Each row is a point. A path goes straight from each point to the next, and from the last back to the first. The post is the endless flat space through its rows: a point in 2 columns, a line in 3, a plane in 4, and so on, so that a path can go around it. Count how often the path circles the post. Going back the other way cancels.
(in the rows, 128 means zero)

Post, one row:
102; 129
Path, 26 rows:
138; 77
168; 149
144; 172
145; 113
152; 157
107; 183
73; 114
91; 62
156; 121
144; 160
96; 154
62; 163
127; 186
148; 139
98; 57
48; 100
44; 151
110; 151
165; 131
156; 159
86; 188
84; 140
124; 159
147; 134
80; 65
52; 78
Times around: 0

Post (5 x 6):
137; 115; 66; 146; 163; 159
117; 112; 150; 98; 115; 141
177; 124; 121; 163; 193; 157
155; 134; 143; 106; 130; 105
137; 163; 153; 115; 115; 103
Path:
154; 94; 47; 107; 151; 183
160; 131; 113; 121; 164; 130
128; 110; 107; 129; 160; 126
134; 118; 145; 119; 114; 97
153; 149; 141; 163; 120; 140
185; 90; 98; 138; 190; 179
167; 70; 99; 83; 186; 178
157; 147; 90; 90; 159; 58
136; 164; 85; 168; 149; 110
185; 49; 123; 97; 131; 123
173; 79; 119; 131; 144; 181
168; 167; 134; 125; 150; 128
155; 165; 77; 113; 175; 107
177; 187; 121; 113; 166; 58
176; 119; 37; 91; 144; 116
209; 83; 40; 121; 166; 127
177; 118; 169; 131; 151; 111
149; 141; 102; 185; 175; 121
92; 124; 231; 122; 81; 187
161; 9; 119; 108; 180; 249
128; 135; 121; 81; 122; 118
148; 138; 103; 150; 183; 140
133; 169; 79; 154; 141; 98
171; 154; 128; 185; 141; 120
125; 206; 115; 118; 60; 102
164; 140; 104; 114; 174; 161
170; 179; 79; 105; 152; 52
101; 124; 212; 111; 114; 125
168; 123; 137; 146; 150; 117
161; 120; 120; 141; 115; 145
Times around: 4

Post:
81; 76; 107; 154; 95; 45; 82; 151; 196; 150; 183
174; 142; 106; 124; 88; 115; 150; 110; 85; 102; 74
107; 49; 121; 127; 131; 122; 76; 121; 197; 116; 163
160; 129; 171; 107; 165; 132; 138; 129; 117; 135; 85
54; 77; 107; 129; 105; 155; 70; 127; 165; 135; 141
136; 128; 91; 134; 107; 89; 122; 97; 184; 140; 114
167; 158; 125; 118; 120; 146; 161; 80; 112; 145; 129
157; 133; 128; 172; 78; 105; 143; 108; 115; 117; 68
83; 124; 140; 124; 134; 157; 100; 130; 167; 70; 127
178; 154; 124; 138; 170; 99; 116; 97; 98; 149; 123
Path (25 x 11):
127; 142; 195; 97; 115; 98; 130; 161; 230; 107; 174
163; 112; 147; 113; 124; 92; 102; 169; 114; 130; 186
154; 75; 84; 108; 110; 109; 143; 160; 122; 106; 67
107; 149; 134; 102; 139; 148; 152; 101; 144; 151; 164
174; 128; 120; 100; 145; 127; 130; 81; 119; 153; 130
165; 102; 151; 112; 137; 75; 112; 122; 240; 106; 129
80; 186; 60; 135; 59; 134; 111; 66; 217; 87; 88
98; 101; 132; 114; 132; 56; 103; 155; 175; 142; 102
133; 125; 59; 102; 119; 63; 151; 122; 168; 93; 167
98; 107; 101; 160; 137; 89; 107; 115; 76; 140; 111
137; 164; 111; 138; 105; 109; 152; 63; 194; 70; 158
108; 63; 124; 124; 54; 99; 100; 129; 209; 125; 101
71; 68; 99; 161; 92; 123; 72; 100; 144; 188; 130
112; 111; 106; 129; 119; 137; 123; 126; 31; 99; 172
105; 170; 128; 157; 112; 82; 148; 94; 180; 157; 131
110; 172; 183; 146; 88; 151; 167; 108; 172; 102; 114
150; 88; 134; 92; 132; 152; 100; 116; 130; 115; 85
190; 188; 137; 104; 141; 54; 191; 87; 179; 143; 74
162; 159; 180; 162; 49; 87; 188; 110; 96; 119; 56
161; 100; 81; 105; 135; 57; 134; 80; 249; 156; 96
172; 118; 135; 191; 97; 118; 166; 99; 88; 80; 112
146; 126; 167; 158; 97; 111; 146; 173; 81; 83; 120
109; 126; 86; 200; 130; 106; 94; 118; 112; 164; 96
103; 85; 79; 81; 111; 126; 140; 131; 174; 40; 119
167; 115; 146; 149; 129; 209; 143; 110; 80; 67; 95
Times around: 0
